Every row gives one point. The last column is the point's height on a tilted bowl or saddle (a function of degree 2), plus a little noise. Along how many of its main directions does it bend up, bend down or stay straight?

Points:
[[23,4,6],
[-19,3,13],
[7,-10,10],
[2,77,-49],
[31,-34,-21],
[-33,-5,3],
[6,10,14],
[-25,5,10],
[25,-61,-54],
[71,44,-69],
[2,-6,14]]
Directions: 0 up, 2 down, 0 straight

Points, 10 rows:
[[4,-17,-56],
[-39,-42,40],
[-30,29,36],
[-18,11,-10],
[10,32,-22],
[9,32,-19],
[48,40,-15],
[-44,-24,39],
[5,-63,-9],
[2,-45,-37]]
Directions: 2 up, 0 down, 0 straight

Points (15 x 4):
[[-13,0,-3,15],
[-23,-1,77,19],
[-15,3,9,10],
[-43,36,-4,-8],
[-64,29,15,-57],
[-29,-13,1,20],
[-9,65,11,46],
[35,-63,-38,-67],
[-16,-23,-1,20],
[11,-48,22,2],
[-25,-8,7,15],
[-24,-26,12,22],
[38,-45,-80,-35],
[1,-37,-7,10],
[3,13,-35,43]]
Directions: 2 up, 1 down, 0 straight

Points, 25 rows:
[[52,-4,-60,0,61],
[-44,-15,11,-4,15],
[4,28,-14,30,29],
[-13,-9,11,41,15],
[67,-16,29,18,2],
[-33,-1,-36,-64,56],
[20,37,-63,15,56],
[-3,-20,-19,-14,4],
[52,-36,-44,34,53],
[21,25,14,-22,6],
[-5,-10,30,-5,-7],
[-16,-23,1,5,1],
[-43,-5,5,18,11],
[7,51,-18,-32,55],
[21,4,11,23,13],
[-10,-34,24,8,0],
[-35,24,-30,64,2],
[95,15,24,13,36],
[-5,31,-32,-26,36],
[5,40,-32,11,38],
[2,13,-9,25,16],
[-6,25,-15,27,20],
[22,12,21,-26,-11],
[-54,-3,58,24,54],
[-28,19,-9,-21,21]]
Directions: 3 up, 1 down, 0 straight

Points, 27 rows:
[[-9,-7,-12,-15,-5],
[8,28,-23,4,-4],
[-38,-28,-29,-19,-24],
[10,27,13,-48,-66],
[14,-19,-26,-65,-43],
[12,22,95,-53,-94],
[47,-32,5,-18,-9],
[12,-69,41,-6,-16],
[20,14,1,-43,-43],
[-39,12,-41,-23,-39],
[0,-7,-29,60,2],
[-16,10,44,-34,-30],
[62,-7,15,-1,6],
[-22,-46,-7,40,-28],
[34,50,15,0,-23],
[19,5,-7,28,25],
[-41,20,-33,-34,-54],
[-4,1,-40,-10,-9],
[41,-8,32,-11,2],
[2,-5,-44,-12,-8],
[14,2,12,-21,-7],
[0,42,29,41,21],
[63,9,-36,-3,4],
[-2,50,-5,1,-31],
[-1,-49,29,-9,-2],
[-54,22,48,-9,-28],
[-9,12,-38,-3,-10]]
Directions: 0 up, 2 down, 2 straight

Points, 40 rows:
[[1,-5,-74,-20,-32,-5,42],
[-37,44,-20,-40,-57,7,11],
[-9,17,-40,27,-4,17,10],
[-48,18,-40,17,11,-66,-63],
[14,-22,-2,45,67,9,-16],
[6,-22,44,48,1,31,-7],
[-11,-10,-1,-24,-39,-8,-1],
[-58,-25,63,-50,40,81,-44],
[-5,72,-35,8,23,40,-69],
[-33,38,26,30,11,13,-42],
[-8,26,-3,7,3,61,-29],
[-16,-3,35,-37,-3,-56,-32],
[-14,9,8,48,27,58,-50],
[68,31,-13,30,-15,-20,-14],
[5,33,-15,7,-50,-47,-1],
[-33,-24,-32,31,67,2,-69],
[-10,40,28,-18,48,-25,-39],
[-4,-15,-19,20,-42,88,-20],
[44,-30,-10,10,-54,41,-2],
[-26,61,4,76,-22,-7,-67],
[-3,45,33,-37,-12,7,-18],
[17,45,-44,2,5,-24,-14],
[-2,-2,57,24,-59,4,-22],
[-41,-4,-38,41,19,34,-40],
[-34,-46,5,-29,-16,-40,-53],
[28,41,34,-2,0,-12,-20],
[11,6,10,33,20,-19,-3],
[-5,12,-5,34,0,28,-6],
[5,34,21,56,-14,-28,-29],
[30,35,-26,46,-31,-36,10],
[-9,-13,32,-12,-43,41,-11],
[30,58,-31,43,-2,-3,-22],
[5,-19,-18,54,-20,51,0],
[24,13,-42,12,-2,-28,13],
[43,46,11,7,14,6,-35],
[-43,-17,35,11,23,37,-31],
[35,7,-40,-1,34,-5,-16],
[49,19,13,33,-18,0,-7],
[55,10,13,15,41,-39,-12],
[-20,3,-5,-13,25,7,-18]]
Directions: 1 up, 4 down, 1 straight

Points:
[[-26,-43,-7,-7,-24,6,-30,-23,14],
[13,18,54,28,-24,20,-13,13,8],
[71,47,35,-38,-37,-40,-25,34,32],
[25,50,35,43,-10,-1,57,25,18],
[34,-16,-39,-5,21,-13,-29,-49,-15],
[7,-38,34,58,24,-30,-5,1,11],
[26,-28,-14,46,-91,66,69,51,-95],
[24,23,-27,16,-24,37,-20,-9,-9],
[-2,-19,-10,-32,15,-27,10,-24,5],
[-3,2,15,19,2,13,-40,-30,-4],
[38,37,-3,41,-5,-37,16,33,29],
[-29,19,41,-1,29,-41,-13,1,20],
[12,-6,27,-15,8,69,31,49,0],
[27,-32,-3,-25,-13,26,26,5,11],
[30,-18,-5,-5,-55,18,35,-26,2],
[-7,-39,-25,-25,-27,17,-17,16,16],
[53,38,48,-63,1,-13,-37,-19,-11],
[-21,-4,41,48,-54,56,4,-64,-19],
[3,-24,8,67,36,37,26,9,-20],
[26,56,19,6,46,46,30,5,18],
[-9,3,-16,55,53,12,-14,15,9],
[-11,-50,29,-60,-1,34,22,26,32],
[-5,-39,25,-7,-9,-17,17,26,6],
[54,55,-8,25,-12,-93,36,32,73],
[-28,3,-43,-36,-15,28,-32,14,5],
[-13,-14,22,21,17,25,45,10,-3],
[3,28,52,-44,27,19,48,15,21],
[19,-14,52,-35,19,48,6,-75,15],
[-8,-36,-5,-15,15,-28,37,34,5],
[11,-52,-19,25,-46,-18,-7,-78,-29],
[-31,13,20,12,-40,-17,16,-44,29],
[31,19,-12,29,14,22,-35,-12,-5],
[18,-17,18,14,6,-35,21,-2,-2],
[-21,-9,-17,21,25,35,-22,28,2],
[5,-67,31,76,43,16,-31,-80,-16],
[-8,-24,27,-4,48,-51,6,12,-1],
[-11,-33,19,42,-1,62,16,-14,-11],
[57,-40,-38,19,-42,-18,20,-9,4],
[32,-31,-56,8,42,-44,-7,-8,12],
[2,33,26,-27,16,-30,17,8,10],
[-69,-43,-53,10,-58,16,5,16,37],
[-8,-24,5,44,6,-48,-27,-18,21],
[-52,28,-17,-48,-7,-10,34,2,54],
[12,-45,45,-13,79,30,-34,-5,16],
[-2,-2,22,-32,-33,48,-62,7,-14],
[-61,-37,56,34,-46,22,-13,47,15],
[-16,-66,-8,19,-9,-19,3,23,21],
[-53,30,20,-76,15,-12,31,-9,44],
[-30,-6,-2,-31,-51,81,-4,-32,28],
[7,-19,45,-19,14,0,49,-34,2],
[17,-19,-9,3,10,-37,-43,29,15],
[23,-23,-14,35,9,-12,19,29,-3],
[13,-19,-29,63,-40,-14,54,13,-24],
[22,31,8,-10,47,3,-4,23,-5],
[3,-30,33,7,23,-13,-24,-34,-3],
[-74,22,-26,-3,-18,9,2,72,9],
[28,-34,-11,1,-26,2,30,31,-1],
[26,-2,-30,-15,-13,45,28,-74,8],
[-19,-5,-32,-24,49,-37,11,18,6],
[33,20,2,6,1,4,22,27,5],
[19,3,30,-16,-49,86,3,-27,15],
[19,-32,-12,15,-3,-45,33,7,3],
[-38,81,8,21,-46,51,4,17,22],
[16,-28,22,-12,-6,-2,-33,-24,-4],
[-24,-35,19,11,-19,-38,9,-2,20],
[-36,-41,-17,89,-6,30,39,12,-33],
[63,50,-37,-37,-62,7,-32,5,30],
[22,6,-60,4,-11,34,19,-6,8],
[-19,-35,-5,1,-3,37,24,44,-1],
[-34,-13,70,16,63,-39,-29,47,37],
[-31,-16,-9,-27,-15,4,28,4,29],
[-10,-4,-49,-64,-21,33,-6,-9,33],
[-15,1,-32,-4,-51,19,2,-26,12]]
Directions: 4 up, 3 down, 1 straight

Points:
[[29,-47,-41,-28,16,-32,-13,-6,-22],
[57,5,-6,-4,21,11,-51,-35,12],
[-19,40,-46,38,6,32,-12,-5,-57],
[-4,-3,-53,-10,-62,21,-13,61,44],
[34,30,-30,-2,-8,-40,-20,-14,-2],
[5,-18,47,51,1,46,55,-33,-95],
[-21,-28,1,-2,3,-12,-29,2,2],
[-20,37,-17,-8,11,-23,41,-24,-9],
[-8,-30,61,-35,-52,-7,40,-33,6],
[-5,-16,14,3,-38,26,-19,-37,-21],
[28,-41,-36,-4,31,52,-28,-34,-28],
[8,11,25,2,-37,-3,38,21,50],
[-68,36,-77,11,-4,-27,86,18,19],
[0,30,-11,21,21,41,-17,-11,-35],
[-19,6,25,43,-19,-67,-12,-29,-3],
[-4,-19,22,7,50,72,10,6,-12],
[-12,-15,41,27,7,32,14,38,3],
[2,-10,-34,-67,-20,35,-31,6,35],
[70,25,63,4,-22,-44,1,19,61],
[31,-11,-23,-47,56,-23,-6,57,23],
[-26,-25,-20,-73,-33,-40,-21,-24,-13],
[-23,40,-4,-22,9,16,22,40,17],
[-66,-10,-21,33,50,21,-16,2,-19],
[-48,-23,-3,12,10,-32,-61,-17,8],
[22,46,14,45,-3,-7,2,-57,-2],
[15,-43,-20,-5,7,-1,14,-17,-13],
[-15,-29,-34,-3,9,18,-34,-3,2],
[-21,7,-36,-39,-8,28,6,17,53],
[25,36,-29,10,-24,15,-29,22,-20],
[-8,33,-33,-42,36,14,4,12,15],
[25,2,-32,15,-1,28,-7,43,-6],
[-32,-21,-1,-7,-5,57,2,-28,-17],
[37,0,31,21,1,-17,-16,44,37],
[-18,-20,15,22,88,23,5,-40,-28],
[20,50,45,-34,-27,-48,-8,-5,13],
[-26,13,63,-43,2,29,-36,38,54],
[55,18,6,-67,73,3,24,9,31],
[-32,22,8,-23,-1,-83,19,-32,-38],
[13,-19,45,19,-4,72,54,-17,-39],
[15,13,-1,18,20,-10,64,-33,-32],
[21,-39,-5,-59,-8,13,-22,-17,-3],
[7,63,21,-27,14,-2,10,-5,-1],
[44,-16,-13,42,-2,27,-5,-4,-24],
[-29,-51,20,39,-25,-14,9,-12,-51],
[-14,25,-45,40,-56,27,7,51,0],
[17,-26,20,27,-30,45,49,24,28],
[39,40,3,49,-16,-80,45,10,25],
[39,7,-45,25,-30,-29,-38,10,-27],
[-5,-25,-12,-20,46,-16,26,-57,-30],
[16,35,6,-81,17,22,44,-50,23],
[12,1,-31,-52,37,3,-48,14,27],
[-14,-10,-32,-1,0,46,-34,-8,-13],
[-16,47,19,-23,-9,-6,-27,-13,26],
[16,-4,-9,-18,-35,-46,-7,37,4],
[-7,46,-4,-32,1,-11,43,40,13],
[75,12,16,-48,-9,-9,14,84,50],
[14,-7,-62,-20,-14,6,18,-57,-23],
[-13,-24,-14,18,-16,-23,37,37,17],
[8,9,-5,-17,67,46,-23,-15,26],
[37,-16,10,-65,2,-25,-18,-3,-17],
[20,28,-22,-18,32,3,-54,47,4],
[-20,3,-43,-4,-14,-86,2,17,-19],
[-26,35,11,-8,-4,-38,20,56,-1],
[10,-21,-7,6,2,-32,2,90,28],
[-12,19,-47,-1,15,-27,-37,35,3],
[58,-43,-7,-29,-28,5,2,-40,-36],
[7,34,-33,-15,54,34,46,-78,-47],
[4,-33,-47,-24,1,-27,24,4,0],
[71,-58,-15,40,48,34,9,-7,30],
[4,-48,-2,-2,27,21,7,26,29],
[-72,-6,14,7,-42,-6,-6,-6,37],
[-57,67,65,35,-84,12,12,-32,81]]
Directions: 3 up, 3 down, 2 straight
